Each row of a before or after table is a point. The points were changed in one or more steps. Then noise was added and the rows were shuffled. The steps act on columns, c1 being the first. Name the steps. A step turns or swaps two columns, mirrors them in a line or flattens them onto one, adds a multiple of one to another, or multiplies or shifts one. Angles are multiples of 10 degrees, from the lower column toward the higher: turns from -170 to 170, lines from 10 to 170 but not 90. Use the fewest steps. Two steps may share a column if one is a turn and the other turns, adds or multiplies; they go together, in the order done. Otherwise the lowest column goes first.

Before, 8 rows:
[[ 41  18 -12]
 [ 41  60  35]
 [-58 -17 -32]
 [-51  42  48]
 [ 30 -20  14]
 [-15  10  11]
 [-35 -10 -37]
 [  2  24  47]]
After, 8 rows:
[[ 32   2  14]
 [-58   2 -33]
 [-53   0  47]
 [ 41   2 -12]
 [ 43  -1  36]
 [-15  -1  12]
 [-33   1 -37]
 [  3   1  48]]
Steps: multiply c2 by 0

Before, 12 rows:
[[ 35   4   1  16]
 [ 37   0 -10   5]
 [ -8  -6  36  20]
 [-11  19  11  25]
 [-41  -3  11 -17]
 [ 22  17   0  -8]
 [-54 -26 -25  12]
 [  8  -1  45  35]
 [  4 -18  23   6]
 [ -9   3  23  19]
 [ -9 -10  60  33]
 [-23 -25   3   4]]
After, 12 rows:
[[ 21  -5   4 -19]
 [-18   5   1  22]
 [  1  36  47   0]
 [-14  20  33   4]
 [ 29  16   7  -7]
 [-15  20  22  -5]
 [-45 -16   4   4]
 [-51  12 -33  27]
 [-20  34  57  12]
 [  1   5  23  15]
 [ 39   4  -4  -2]
 [-12  26   9 -17]]
Steps: turn c1 and c3 by 10 degrees; turn c2 and c4 by -90 degrees

Before (8 x 6):
[[  5  46  35  18  -2 -19]
 [ 22 -24 -11  21  -7   2]
 [  1 -27   3 -12   5  60]
 [ -3 -26 -37   2  24  16]
 [  5  29  26 -15 -25 -42]
 [-35  26  29   6 -23 -34]
 [  4 -26   0  -7  29 -12]
 [ 12 -46  18  19  11  40]]
After, 8 rows:
[[-25  22 -11 -24  28 -51]
 [-36  23  30  -3  28 -45]
 [ 12   4 -21  12 -24 -12]
 [-33   2 -13   8  46 -30]
 [  1 -30  -4 -17 -25 -25]
 [ 36 -23   9  -6 -26   7]
 [ -3  -6  -3 -21 -28  51]
 [-16 -12 -15   7 -45  31]]
Steps: mirror c1 and c3 in the line at 140 degrees; turn c2 and c5 by 90 degrees; shift c4 by -10; shift c6 by -10

Before (11 x 8):
[[ 17  18   4  25 -16  17  27  -9]
 [ 22  36 -23   5 -12  17  27 -14]
 [ -6 -47  22  28  17 -23 -18  33]
 [ 10  -1  27  15   5 -33  -5   8]
 [  7  24  -8  20 -27 -17   9  -2]
 [-35   2  29  32  13  -5  -9  18]
 [ 17  26 -12 -20  -6   5   4  -6]
 [-10 -20  45  10  -7 -18  28  20]
 [-11  17 -23   7 -23   1  25 -24]
 [-16   3  -9  29  46 -21 -29 -54]
 [-11  -3  -6  26  56 -38  -5   0]]
After, 11 rows:
[[ 23  36 -24 -16 -11   8  29   7]
 [ -9 -18  44  20  -6   7   8  33]
 [-34   2  28  11  14  30 -19   8]
 [-12  17 -23   1 -23   7  35  -3]
 [ 17  25 -11  -8  -5 -19   8  -2]
 [-15   4  -9  26  46  25  11 -60]
 [ 12  -3  27  36   7   9  -9   3]
 [ -8 -46  23  26  17  23 -36  14]
 [ 18  18   4 -13 -15  28  26  10]
 [-11  -3  -7  42  56  20  -5  -3]
 [  8  24  -6  20 -27  17   8   3]]
Steps: turn c4 and c6 by 80 degrees; turn c7 and c8 by 40 degrees

Before, 12 rows:
[[ -6   3  16 -11  28   7  -8  -9  -6 -11   5]
 [  7  -5 -10  -4  21   3 -26 -14  -8  18   4]
 [ 11  19 -28  -3  -3  -2 -10  43  -8   2   5]
 [  1  19 -23  -7  24 -22  -9  -1 -16 -23 -21]
 [ -5  26  -6  21 -34  12  22  12  12   9 -27]
 [ 20  11 -13  10 -24  -9  40  25 -12  -3 -35]
 [-20 -12  -4   5 -28 -11  -6  23  21  30  -7]
 [-31 -11 -14   5  -7  -9   3  -8  18  31  28]
 [ 12   0  -5  30  14  -5  21  -8  14 -29 -27]
 [  5   0 -12 -26  -2   5 -14  -6  16   5   7]
 [  0   0   5  16 -32 -29  -6  -5  15  21  15]
 [  2   0 -15  24 -18   5  19   5 -15 -36 -30]]
After (12 x 11):
[[-19 -12  -8  11 -25 -10  -6  23  22  30 -14]
 [  8  -4 -10  -7  22   0 -28 -16 -11  18   4]
 [  4   0 -12 -51  -2   3 -15  -2  14   5   5]
 [  5   2 -11  46 -17   7  15   0 -17 -34 -30]
 [ 12  -1  -6  57  14  -5  20 -13  14 -30 -24]
 [ -7   1  13 -21  29   9  -8 -10  -7 -11   8]
 [ 21  11 -12  22 -24 -11  39  19 -15  -2 -37]
 [ -6  24  -6  42 -37  12  18   6  11  10 -29]
 [-30 -10 -15   9  -8 -10   3   0  18  32  28]
 [  0  19 -21 -15  23 -25  -9  -4 -16 -22 -21]
 [ -1  -1   4  31 -33 -31  -5  -3  16  18  18]
 [ 12  21 -26  -7  -2   1 -10  44  -9   2  -2]]
Steps: multiply c4 by 2; turn c8 and c11 by -10 degrees

Before:
[[  6  32 -15   4 -42 -18   0   8  11 -10  17  25]
 [  8   8   6  18 -46 -22 -29  24  22 -16   7 -15]
 [-14 -29   7 -13 -48  -2 -33 -37   9 -37  26  18]
 [ -8  -3  31  -7  26   3 -12   5  -1  -1  13 -34]
 [-17 -43  11 -25   5 -31   2 -30 -31 -25 -17  24]
 [  7 -37 -17  42  24   1  17  -8  -6 -10 -11 -10]
 [  7  -7  16 -14 -22  37 -41   8   2 -23 -31 -17]
 [ 51  27  28 -16  17   0 -46 -29 -21  22  -2  12]
 [ -7 -30   2   1  -7 -13  -9 -11   7  11 -24 -30]]
After:
[[-13 -28   6 -16 -63  -1 -38  -6 -10 -39 -27   3]
 [  8  31 -13   6 -34   8   0  32 -15  -9 -29  -5]
 [ 50  30  32 -16   2   5 -52 -33  18  21  -7 -13]
 [ 10   8   5  17 -26  14 -27  43 -28 -15   5  18]
 [ -4 -31  -1   2 -13   9 -11  -5 -13  12  37   9]
 [  7  -4  15 -18 -15 -31 -42  17  12 -22  34  -1]
 [  7 -35 -18  42  16  -1  30 -24   5  -6  14   3]
 [ -8  -7  34  -7  25  -3  -8  -8   0  -1  12  36]
 [-20 -43  13 -21 -10  38  -7 -25  17 -23  -4 -27]]
Steps: add 0.3 times c4 to c7; turn c5 and c8 by -30 degrees; turn c6 and c9 by 160 degrees; turn c11 and c12 by 140 degrees

Before, 13 rows:
[[ 16   4  19 -17  -4   4  10  27 -53   0  -1   3 -10 -13]
 [ -2  -8  28  18 -21   6  23  59 -22  23  19   6  32   8]
 [  2  21  -6 -23 -33 -16   5  28 -13   4   2  -2 -21  21]
 [ 43  11 -25  25   6  30  11 -11 -52 -15  31 -16  -2  16]
 [ 14  20  27  -7  36   9  31  11   8  29   9 -51  17 -34]
 [-16  11 -23  -2  10   5  43 -17  25 -30 -19  35 -37  -3]
 [ -7   1  16 -35  15  13  24  36 -22   1  17  31 -46  40]
 [-20 -26   9   4  10  42  23 -21   8   4  12  27 -20  -2]
 [  5  -2 -10  -3  11  31  48 -25  -2 -26   1 -17  53  16]
 [ 13  14  24 -32  13  44  23  17  -9   2  51   2  -4 -10]
 [ 27 -45 -17  -5  -3   3  43  37   4  -6 -48  20 -13  13]
 [-11  -5  10 -15  -4  56  60  -1 -25 -18  34  -5  -7  16]
 [ 10  17  10 -19   5  -5  46   9  -2  49 -23   5   9 -37]]
After, 13 rows:
[[ -6 -16   1  20   9  42   1 -18   8   4  13  27 -23 -11]
 [-12  27  -6 -17 -19  -5   3   8  -2  49 -23   6  10 -32]
 [ 15   2  17  11 -14   6  -6  53 -22  22  19   5  40  25]
 [ -6  14  12 -23 -13   4  -4  27 -52   0  -1   3  -6  -7]
 [-22  23  14 -26   7  43  -5  17  -9   3  50   2   0 -19]
 [ 10 -36 -28 -26   5   2  10  39   4  -5 -48  21  -8  12]
 [ -1   9 -25  -5  21  31   9 -34  -2 -27   2 -16  49   3]
 [-19   4 -11   2   7  57   3   1 -26 -17  34  -5  -7  15]
 [ 44  20 -27 -25  16  30   9 -11 -52 -15  31 -15  -4   8]
 [-33  11   7 -10  40  13  -3  43 -21   1  18  30 -39  17]
 [  0  30  14 -15  15   9  -5   8   9  29   9 -53  19 -56]
 [-10  20 -34  13   7   3  13 -10  25 -30 -20  36 -41 -10]
 [-18  31  -8 -13 -20 -15   3  30 -14   2   1  -2 -16  43]]
Steps: turn c1 and c4 by -60 degrees; shift c2 by 10; flatten c3 and c7 onto the line at 160 degrees; multiply c5 by 1.3; turn c5 and c14 by -40 degrees; turn c8 and c13 by 10 degrees

Before:
[[  9 -11  -7  -2  22  23  39 -16  -5 -27  26  23  -7 -40 -12  -7   8 -27]
 [ 18   9  10 -32  -4  17  -8   4 -23  32  20 -29   8  -8  -7 -19  10 -34]
 [  9 -60   3 -17  -1   3 -14 -14 -14 -14 -24 -22  14 -11  29  -8  -1  -1]
 [  5   0  38 -16  -3   7  -8   7  25  28 -13  -3  41  15  38   6  -4 -13]
 [-14  -7 -18  13   7  12  14  -1 -10  22  16 -16   7 -10  -4  -1   8  -8]
 [ -8  -5   2  -1  -5   9  23  -9  -6 -14 -10  34 -13  -1  22 -18  -1  31]
 [  0   0  23  -9  31  -4   4   8   5 -19 -20 -31 -30 -15   8 -12 -10   9]
 [-17   1  30  -7   1  11   2  16 -21   4 -21  -2  40   0   7 -16  43 -19]
 [ -5  20   8 -11  16 -10  -5   1  19  11 -22 -25  -4  -9   4  -3  38 -12]
 [-24  -7  -4  14  -9  -5  19  15 -21 -12  19   4 -22  -5  -1  13 -25 -42]]
After:
[[  9  37  -8  -2  21  21  39 -15  -5   2  26  38  14 -19  -2  -7   9 -22]
 [-17   0  30  -8   1  10   3  16 -20  -1 -19  -5 -19   0  37 -16  42 -39]
 [ 18   9  12 -32  -4  17  -5   4 -23  -1  21 -44   3   4   8 -20  11 -38]
 [-12   8 -17  15   7  10  15  -2 -11   3  14 -27   2 -11   8  -2   7 -11]
 [ 11  -4   1 -20  -3   5 -12 -15 -13 -27 -25  -4 -35 -43   4  -9  -1  -7]
 [ -6  14   7 -11  15  -7  -6  -1  17 -11 -22 -25  -3  10  -4   0  38  -8]
 [-23   1  -6  15 -10  -4  19  14 -21  -4  17  15   9  -7 -20  13 -25 -30]
 [  2  14  24 -10  29  -4   4   8   4 -33 -20  -5   3  -2 -32 -12 -11  23]
 [ -6  -1   2   0  -4  10  23  -8  -5  19  -8  31 -19  -4 -20 -18   1  38]
 [  3 -14  39 -15  -2   7  -8   7  27  17 -12 -22 -51   7  24   6  -5 -32]]
Steps: multiply c2 by 0.7; turn c2 and c14 by 70 degrees; turn c10 and c12 by -50 degrees; add -0.5 times c13 to c18; turn c13 and c15 by 110 degrees
